Each row is a point. Each copy is the shape, with its points in the same order, stretched, turned, moved and blurred by noise. Say if it was mirrored as well.
(in the rows, 128 means zero)

Shape (6 x 2)
[[ 87  87]
 [ 94  80]
 [170 143]
 [108 126]
 [151 139]
 [ 88 105]]
Copy 1 (6 x 2)
[[ 78 107]
 [ 70 119]
 [136 174]
 [113 115]
 [135 156]
 [ 90 100]]
Copy 1 is: mirrored
Copy 2 (6 x 2)
[[173  73]
 [183  84]
 [110 171]
 [136  96]
 [118 137]
 [153  76]]
Copy 2 is: only turned
Copy 3 (6 x 2)
[[133  59]
 [134  53]
 [109 176]
 [147 106]
 [120 157]
 [143  76]]
Copy 3 is: mirrored
Copy 4 (6 x 2)
[[166 153]
 [167 146]
 [102  99]
 [127 149]
 [105 120]
 [149 163]]
Copy 4 is: mirrored

Shape (8 x 3)
[[160 200  83]
 [174 137 110]
 [104  74 146]
 [107 108  99]
 [104 120 151]
 [ 87 149 125]
 [168 145 137]
 [124  99 122]]
Copy 1 (8 x 3)
[[127  80  61]
 [137  93 124]
 [ 94 144 186]
 [ 81 111 152]
 [105 145 148]
 [ 90 145 119]
 [153 107 116]
 [ 99 117 156]]
Copy 1 is: only turned
Copy 2 (8 x 3)
[[ 80 198  86]
 [142 176 120]
 [145  71 191]
 [102 109 183]
 [119  72 144]
 [ 76  85 138]
 [143 160  94]
 [128 109 170]]
Copy 2 is: mirrored

Shape (10 x 6)
[[142 138 101 114 161 138]
 [108 108  56 128  81 161]
 [ 97 176 125 163  78  83]
 [108 123 117  92 165 121]
 [162 104 129 126  75  79]
 [ 76 153 158 157 141 155]
 [119 152 118  91 160  82]
 [123 172 126 133 107 175]
 [172 130 161  66 132 174]
 [146 108 150 116 146 165]]
Copy 1 (10 x 6)
[[101 161 149 128 139 167]
 [149 163 132 182  61 196]
 [158 122 115 205 119  97]
 [100 159 175 129 106 147]
 [194 136 150 133 141 136]
 [ 87  79 129 181 111 137]
 [112 174 169 129 130 112]
 [107 118  94 153 124 151]
 [110 126 120  56 151 158]
 [110 106 150 107 141 178]]
Copy 1 is: mirrored
Copy 2 (10 x 6)
[[159 126 131  95 156 156]
 [144  76  80 153 128 175]
 [125 150  88 210 157 143]
 [123 107 172 108 153 151]
 [102 128  49 142 141  95]
 [153 133 172 190 104 148]
 [117 139 154 105 185 151]
 [153 141 123 156 101 180]
 [111 143 147  77  85 154]
 [135 124 135 112 101 126]]
Copy 2 is: only turned
Copy 3 (10 x 6)
[[149 123  98 111 135 167]
 [165 120  57 218 158 124]
 [144 197 101 152 224  85]
 [104 124 133 120 160 182]
 [ 94 162  95 173 112  89]
 [173 127 174 125 218 136]
 [ 85 164 120  99 171 173]
 [202 160 129 152 172 129]
 [142 141 169 147  75 177]
 [153  98 157 137 110 149]]
Copy 3 is: only turned

Shape (11 x 8)
[[136 106 113 176 198 110 110 181]
 [111  77 126 123  85 111 166 135]
 [105 175 164 180 164 118  93 190]
 [154 161 176 151 135 148  98 188]
 [ 90  84 125 120 125 137 138  96]
 [107 140  96 122 122  93  97 139]
 [ 89 100 140  84 117  97 182 126]
 [ 55  71 108  83  94 140 165 135]
 [116 179  96 123 146 132 138 122]
 [ 99 169  85 189 144 110 133 127]
 [ 89  68 156 103 115 105 144 110]]
Copy 1 (11 x 8)
[[ 82 160  97 178 143 145  60 148]
 [151 178 162 158 114 113 105 115]
 [ 86 164  43 167 129 112  86  89]
 [100 153  59 159 120  83 114 136]
 [141 144 165 101 156 140 124 123]
 [112 132 127 113 104 127  78 103]
 [128 171 175 128 104 149 144 110]
 [121 185 204 114 134 111 120  86]
 [103  71 138 111 127 141 134 109]
 [122  92 107 157 141 146  82  75]
 [146 191 157 113 128 141 122 126]]
Copy 1 is: mirrored
Copy 2 (11 x 8)
[[ 85 201 160 101 140 126 178 158]
 [104 126  96 141  90  71 116 162]
 [127 164 196 140 173 121 112 151]
 [ 94 140 199 141 142 137 113 105]
 [141 138  73 180 105  74 146 144]
 [110 110 115 142 198 122 110 182]
 [137 127  70 113 124  62 102 172]
 [132 110  64 133 124  20 163 159]
 [159  67 126 126 172 146 130 141]
 [163  97 139 150 152 150 125 180]
 [126 171  62 162 102  49 105 164]]
Copy 2 is: mirrored

Shape (14 x 9)
[[119 146 103 143 149 145 139 147 142]
 [161 129 122 145 132 123   7 157 151]
 [116 147 102 155 144 149 106 117 155]
 [115  91 102 143 145 154  79 123 115]
 [118 132 136 134 123 104 140 122 121]
 [132 135 126 154 127  97 125 113 153]
 [117 122 108 126 151 117 136 131 146]
 [121 151 104 133 135 149 141 122 144]
 [116 146 121 105 130 159 102 117 154]
 [151 140 146 119 144 135 131 129  96]
 [114 148 170 157 140 127 139 130 145]
 [121 143 107 140 112 140 138 182 110]
 [131 114 139 129 144 155 126 124 152]
 [117 144 180 110 153 101 141 146  79]]
Copy 1 (14 x 9)
[[108 145 156 139 136 118 113 142 116]
 [210 100 175 162 128 110  72 112 169]
 [131 137 162 122 142 141 103 140 120]
 [162 134 147 164 115 159 122 128 137]
 [127 120 120 127 145 118 145 110 110]
 [143 116 154 114 158 117 140 116 108]
 [129 145 155 142 145 124 126 116 107]
 [114 150 139 121 146 127 112 148 109]
 [141 156 130 127 144 136  87 129 134]
 [134 131 113 124 101 102 124 121 122]
 [106 123 148 101 137 109 133 103 145]
 [102 127 129 169 144 104 122 151 131]
 [137 156 152 122 127 122 125 124 150]
 [109 113 100 134 102  96 132  75 124]]
Copy 1 is: mirrored
Copy 2 (14 x 9)
[[133 115 111  84 108 152  92 113 158]
 [194  88  17 169  64  76 200 119 176]
 [157 111 101 112  70 151  99 101 131]
 [184  95 119 161 121 139 137  92 177]
 [120 130 124 132 141 110  97 113 120]
 [144 144 104 125 106 117 112  90  99]
 [114 148 115 112 123 141 110  85 149]
 [123 115 117 105 107 157  95 121 125]
 [111 129  97 146  85 140 114 138 140]
 [101  94 139 110 140 113 138 150 137]
 [131 138 130 106  92 113  74 152 132]
 [145  93  91  98 161 130  95 148 177]
 [137 146 135 127  98 154 128 135 152]
 [ 73 109 141 119 166  63  95 154 161]]
Copy 2 is: only turned
